Rows are points. Two turns around zero, p and q, are shown by what they do to some points. Where does a point land after both, in the order given? Backwards means that the second turn is done in reverse. Each puzzle has new turns, and all numbers are rounded.

Turn p:
[ 0.30 -0.07 -0.47] -> [ 0.09  0.49 -0.26]
[0.33 0.09 0.00] -> [ 0.31  0.06 -0.12]
[-0.10 -0.12  0.23] -> [-0.10 -0.26 -0.03]
[-0.51  0.10 -0.03] -> [-0.35 -0.03  0.38]
[-0.05 -0.05  0.06] -> [-0.05 -0.07 -0.01]
[0.03 0.06 0.21] -> [ 0.10 -0.19  0.04]
Turn q:
[-0.09  0.05 -0.18] -> [-0.06  0.10  0.17]
[ 0.06 -0.05  0.27] -> [ 0.14 -0.11 -0.22]
[-0.25 -0.47 -0.04] -> [ 0.15 -0.40  0.32]
[0.09 0.17 0.18] -> [ 0.06  0.11 -0.23]
[-0.20  0.08  0.11] -> [0.22 0.09 0.03]
[ 0.39  0.22 -0.33] -> [-0.51  0.21 -0.09]
Where do these land?
q, then p backwards: [ 0.28 -0.29 -0.15] -> [-0.29 -0.23  0.22]
p, then q: [0.15 0.20 0.01] -> [-0.12 -0.01 -0.22]
p, then q backwards: [-0.24  0.15  0.27] -> [-0.10 -0.34 -0.17]
q, then p: [-0.29  0.15 -0.18] -> [ 0.26 -0.22  0.15]
p, then q: [-0.20 -0.21 -0.22] -> [0.20 0.21 0.22]
p, then q: [0.29 0.00 0.28] -> [-0.32 -0.24 -0.02]

Turn p:
[-0.37  0.28  0.11  0.02 -0.13 -0.35] -> [ 0.06 -0.03  0.08 -0.25  0.37 -0.39]
[ 0.18  0.34  0.24 -0.28  0.10  0.24] -> [0.25 0.11 0.13 0.07 0.30 0.41]
[-0.21 -0.33  0.33 -0.31 -0.03  0.17] -> [ 0.46 -0.28 -0.17 -0.16 -0.15  0.12]
[ 0.28 -0.04 -0.24 -0.17 -0.10  0.11] -> [-0.11 -0.04 -0.16  0.35  0.00  0.17]
[-0.20 -0.12 -0.28  0.27  0.12  0.12] -> [-0.34 -0.18  0.14 -0.13 -0.23 -0.04]
[ 0.18  0.22 -0.04  0.08 -0.24 -0.40] -> [-0.10  0.30 -0.13  0.14  0.27 -0.31]
[ 0.29 -0.02 -0.26  0.14 -0.15  0.00] -> [-0.31  0.14 -0.17  0.22 -0.05  0.02]
[-0.23 -0.03  0.23  0.39  0.20 -0.03] -> [-0.01  0.14  0.22 -0.43 -0.19 -0.11]
[ 0.07 -0.29 -0.09 -0.15  0.24  0.13] -> [ 0.10 -0.17  0.08  0.19 -0.31  0.13]
Turn q:
[ 0.07  0.33  0.21 -0.29  0.17 -0.12] -> [-0.23 -0.10 -0.19 -0.34 -0.02 -0.27]
[ 0.21 -0.32  0.03 -0.28  0.38 -0.19] -> [-0.45 -0.22 -0.05  0.03  0.36  0.13]
[ 0.04 -0.05  0.11  0.05 -0.25  0.27] -> [ 0.09  0.14  0.13 -0.10 -0.22  0.22]
[ 0.01  0.24 -0.09  0.09  0.10  0.29] -> [ 0.12  0.31  0.07 -0.17  0.08 -0.12]
[-0.37 -0.08 -0.32  0.16 -0.31  0.29] -> [ 0.24  0.41  0.11  0.39 -0.25  0.04]
[ 0.25 -0.11 -0.21  0.15 -0.22 -0.16] -> [ 0.26 -0.10 -0.20  0.11  0.09  0.27]
[-0.20 -0.02  0.27  0.13  0.13 -0.37] -> [-0.02 -0.44  0.14  0.08 -0.04 -0.26]
Where do these land?
p, then q: [ 0.03 -0.29 -0.32  0.29 -0.38 -0.29] -> [ 0.20 -0.09 -0.28  0.55 -0.09 -0.25]
p, then q backwards: [ 0.04 -0.07 -0.39  0.00  0.20 -0.42] -> [-0.57 -0.04  0.01  0.00  0.19 -0.13]
p, then q: [ 0.13  0.11  0.27 -0.18  0.14 -0.21] -> [ 0.12 -0.13 -0.07 -0.36  0.19  0.00]
p, then q: [-0.04  0.03  0.10 -0.23  0.13  0.35] -> [-0.10  0.19  0.21 -0.16  0.04  0.29]
p, then q: [ 0.31 -0.18 -0.09 -0.10  0.03 -0.02] -> [ 0.37  0.06  0.05  0.02 -0.02  0.05]
p, then q: [-0.34  0.14  0.24  0.35 -0.19  0.05] -> [-0.48  0.09 -0.30  0.02 -0.06 -0.15]
p, then q backwards: [ 0.26  0.14  0.16  0.36 -0.10  0.22] -> [ 0.20 -0.02 -0.10 -0.30 -0.06  0.40]
q, then p: [-0.08  0.25  0.01 -0.35  0.03  0.00] -> [-0.09 -0.22  0.00  0.06  0.24 -0.27]
q, then p backwards: [-0.31 -0.14  0.02 -0.13  0.15  0.32] -> [ 0.20  0.15 -0.17  0.29  0.25 -0.13]

Turn p:
[-0.11  0.06 -0.06  0.12  0.04 -0.57  0.33  0.03] -> [-0.06  0.30 -0.35 -0.17 -0.14 -0.06 -0.03  0.45]
[-0.29  0.05 -0.11  0.28 -0.02  0.08  0.15 -0.17] -> [-0.01  0.07 -0.26  0.11  0.08  0.31  0.21  0.03]
[ 0.28 -0.13  0.03 -0.02  0.55 -0.24 -0.04 -0.16] -> [ 0.35 -0.34 -0.05 -0.25  0.07 -0.22 -0.06  0.35]
[-0.03 -0.29  0.14  0.03  0.02 -0.05 -0.05 -0.08] -> [ 0.26  0.00 -0.04  0.02 -0.05  0.08 -0.19 -0.03]
[-0.62 -0.06  0.05  0.07  0.25  0.21 -0.08  0.15] -> [ 0.23  0.11  0.05 -0.25 -0.16  0.45  0.36 -0.20]
[ 0.04  0.24 -0.31 -0.15  0.35  0.23 -0.02 -0.17] -> [ 0.02 -0.32  0.10  0.04  0.09 -0.13  0.49  0.09]
[ 0.26 -0.20  0.66 -0.13  0.06  0.04 -0.05  0.00] -> [ 0.32  0.03  0.05 -0.25  0.23 -0.24 -0.43 -0.31]
[ 0.23  0.13 -0.22 -0.04 -0.24  0.24  0.10  0.45] -> [-0.55 -0.15  0.05  0.01 -0.21 -0.12 -0.01 -0.26]
[ 0.01  0.24 -0.29  0.11 -0.55  0.08 -0.23  0.01] -> [-0.48  0.11  0.24  0.42  0.05  0.19 -0.03  0.02]
[ 0.05 -0.02  0.25 -0.02 -0.09 -0.10 -0.19 -0.08] -> [ 0.11  0.12  0.16 -0.01  0.16 -0.01 -0.22  0.00]
[ 0.19 -0.02 -0.13 -0.24 -0.36  0.06  0.09  0.02] -> [-0.20  0.06  0.04  0.31 -0.12 -0.26 -0.09 -0.13]
Turn q:
[ 0.13 -0.32 -0.17  0.28  0.03  0.14 -0.23  0.20] -> [-0.21 -0.12  0.07 -0.12 -0.42 -0.25  0.00 -0.17]
[-0.16  0.14 -0.26  0.09 -0.01  0.17  0.03  0.18] -> [-0.06 -0.16  0.17  0.23 -0.17 -0.01  0.04  0.20]
[ 0.04  0.17  0.13 -0.15  0.00 -0.60  0.03  0.00] -> [ 0.33  0.15 -0.24 -0.13  0.08  0.30 -0.35  0.06]
[-0.61 -0.22 -0.47  0.00 -0.08  0.35  0.25 -0.48] -> [-0.25 -0.44 -0.40  0.34  0.11 -0.13  0.62  0.35]
[ 0.30 -0.06  0.31 -0.28 -0.14 -0.25 -0.14  0.01] -> [ 0.23  0.34 -0.10 -0.09  0.10  0.06 -0.18 -0.37]
[ 0.17  0.01  0.16  0.11 -0.20 -0.19 -0.05 -0.15] -> [-0.07  0.29 -0.18 -0.11  0.06 -0.05 -0.17 -0.02]
[ 0.04  0.01  0.06  0.00  0.35 -0.42  0.04  0.02] -> [ 0.22 -0.16 -0.08 -0.35  0.04  0.21 -0.24  0.03]
[-0.04  0.18  0.06  0.11  0.05  0.56 -0.23  0.03] -> [-0.42 -0.03  0.41  0.19  0.04  0.00  0.15 -0.11]
[-0.35 -0.10 -0.03 -0.18  0.00 -0.21  0.15 -0.05] -> [ 0.23 -0.08 -0.26  0.02  0.00  0.22  0.21  0.14]
[ 0.34 -0.04 -0.14 -0.05  0.06  0.03 -0.04  0.04] -> [ 0.06 -0.09  0.07  0.01  0.00 -0.24 -0.20 -0.18]
[ 0.14  0.22  0.35  0.08 -0.06  0.43  0.19  0.20] -> [-0.06  0.30  0.55  0.00  0.16 -0.11  0.15  0.06]
Where do these land?
q, then p backwards: [-0.10 -0.04  0.01 -0.05 -0.55 -0.38 -0.41  0.37] -> [-0.45 -0.50 -0.06 -0.04 -0.45 -0.17  0.22  0.16]
p, then q backwards: [ 0.17  0.19 -0.06 -0.27 -0.12  0.10 -0.17 -0.35] -> [ 0.13  0.19 -0.11 -0.19 -0.09  0.41  0.21 -0.03]
p, then q: [-0.11 -0.21 -0.35 -0.03  0.13  0.20 -0.14  0.03] -> [-0.04  0.24 -0.05 -0.07 -0.06 -0.35  0.25  0.03]
q, then p backwards: [ 0.23  0.10  0.02  0.23  0.03  0.07  0.61 -0.23] -> [ 0.31  0.36  0.16 -0.12  0.26 -0.39 -0.02 -0.24]
p, then q: [-0.15  0.07  0.05 -0.01  0.24 -0.29  0.14  0.22] -> [ 0.34  0.06  0.06  0.33  0.02  0.04 -0.04 -0.04]
p, then q: [ 0.08 -0.18  0.13  0.23  0.07 -0.03 -0.07 -0.50] -> [-0.12 -0.28  0.25 -0.22 -0.15 -0.24 -0.22 -0.19]
q, then p: [ 0.22 -0.20  0.22  0.04 -0.12  0.09  0.20  0.33] -> [-0.13  0.27  0.01 -0.05  0.22 -0.38 -0.14  0.09]
q, then p backwards: [-0.28  0.14  0.25 -0.27  0.34  0.15 -0.14  0.09] -> [-0.26  0.08 -0.03  0.20  0.09  0.37 -0.37 -0.01]
q, then p: [-0.11  0.18 -0.24  0.11 -0.07  0.31  0.02 -0.06] -> [ 0.01  0.13 -0.19 -0.22 -0.11  0.32 -0.10 -0.01]
q, then p: [-0.19 -0.28  0.34 -0.20 -0.15 -0.20  0.03  0.11] -> [-0.27 -0.11 -0.12  0.22  0.16 -0.35  0.21 -0.08]
q, then p backwards: [ 0.25  0.22 -0.36  0.23  0.21 -0.02 -0.08 -0.02] -> [ 0.51 -0.13 -0.05  0.07 -0.07 -0.10 -0.17  0.13]
